Each row of a before or after table is a point. One or more steps were done to the points. Then noise was added and the rows were shuffled. The steps act on how far a point lies along the listed directions, d1 being the first. Name the steps. A step turns or swaps two directions, mirrors them in a line or flattens them onto one, adds a multiple of one to another, or multiplies one. Angles are multiples of 10 degrees, from the lower direction toward the higher: turns from -170 to 170, lines from 10 to 170 but not 90. Use the fewest steps. Two steps may share a direction if one is a turn and the other turns, adds or multiplies; they go together, in the order done. Otherwise the lowest direction goes first.
In the rows, 100 means zero.

Directions:
(1): 64	99	166
(2): 165	82	134
(3): 115	173	110
Before (8 x 3):
191	88	140
96	111	79
82	116	81
63	109	107
65	118	117
81	139	88
95	112	92
98	89	108
After, 8 rows:
93	88	113
84	141	84
193	90	130
89	120	75
53	109	129
103	113	63
101	110	88
50	117	147
Steps: multiply d1 by 2

Directions:
(1): 76	46	122	115	155	165
(2): 180	78	142	51	116	95
(3): 105	172	148	136	150	95
(4): 95	91	47	79	175	51
Before, 8 rows:
95	82	86	95	99	103
67	139	114	140	140	109
97	112	89	124	106	92
89	91	91	108	124	100
108	98	81	87	99	99
100	91	106	97	90	107
119	107	109	102	104	95
101	88	91	94	83	96
After, 8 rows:
100	81	84	89	110	95
128	121	121	117	113	95
106	116	123	115	140	102
92	73	84	88	84	104
96	118	103	121	95	101
99	73	73	83	86	89
133	162	194	132	142	127
102	108	80	95	108	96
Steps: multiply d2 by -1; turn d3 and d4 by -50 degrees; multiply d3 by 2.5

Directions:
(1): 112	89	109	181	175	72	107	96	40
(2): 67	82	58	43	129	120	129	172	41
(3): 61	46	76	90	161	108	144	56	166
(4): 42	167	48	106	126	52	47	109	125
(5): 79	91	84	177	60	112	139	173	144
Before, 11 rows:
93	133	111	63	101	104	82	113	93
123	108	131	102	28	124	99	101	128
132	116	107	103	77	95	108	121	35
161	90	121	148	84	106	145	159	21
88	106	75	60	75	97	121	122	127
78	113	66	69	117	79	71	100	132
162	68	141	119	88	122	132	110	57
123	101	130	125	56	98	114	83	157
123	83	124	129	72	121	126	127	45
135	116	109	131	72	97	122	138	73
106	101	153	139	53	100	107	60	180
After, 11 rows:
126	115	115	88	111	81	91	123	30
118	106	104	83	124	73	99	53	95
76	63	88	117	121	112	146	110	93
112	111	101	86	100	83	67	83	118
120	137	139	91	93	90	70	136	6
78	70	65	86	117	109	153	111	110
91	55	67	131	139	110	181	134	113
84	104	106	59	122	111	103	94	119
102	81	77	106	137	93	148	121	84
110	67	97	105	106	117	144	127	101
103	97	101	63	133	107	98	102	33
Steps: swap d1 and d5; turn d2 and d3 by 120 degrees; multiply d4 by 0.4

Directions:
(1): 155	150	75	117	123	195	107	81	109	130	75	111
(2): 184	89	98	117	140	55	81	80	29	95	131	119
(3): 52	131	100	103	165	105	175	106	41	75	88	75
(4): 54	78	129	125	94	146	29	50	46	71	74	100
(5): 134	54	31	92	61	117	117	107	85	39	72	43
Before, 10 rows:
122	85	72	88	91	123	109	89	87	82	93	86
111	94	88	94	97	116	111	94	72	62	71	78
52	84	82	70	88	54	132	129	121	94	110	72
146	78	58	71	75	80	107	107	138	103	131	68
114	128	106	107	128	82	155	117	132	122	104	115
117	107	60	90	104	86	155	123	116	102	117	72
62	90	99	93	66	144	81	107	118	90	54	84
173	96	75	80	23	96	39	104	195	132	120	119
93	112	74	76	100	86	142	111	130	109	79	66
102	74	89	95	86	56	140	129	91	75	117	76
After, 10 rows:
101	137	135	94	131	111	110	94	92	112	91	124
178	96	70	81	22	103	35	99	194	127	119	117
123	89	65	102	98	95	156	113	110	75	81	73
45	114	134	88	89	118	81	115	136	125	82	114
114	121	114	91	118	113	108	90	104	128	116	123
159	116	70	92	100	147	84	79	134	132	114	90
128	129	63	111	115	135	142	99	108	114	105	79
82	106	62	98	97	169	100	83	99	94	66	72
125	114	91	125	110	162	107	85	75	97	88	94
99	127	75	85	114	128	130	95	127	115	66	71
Steps: turn d1 and d4 by -60 degrees; turn d1 and d5 by -130 degrees
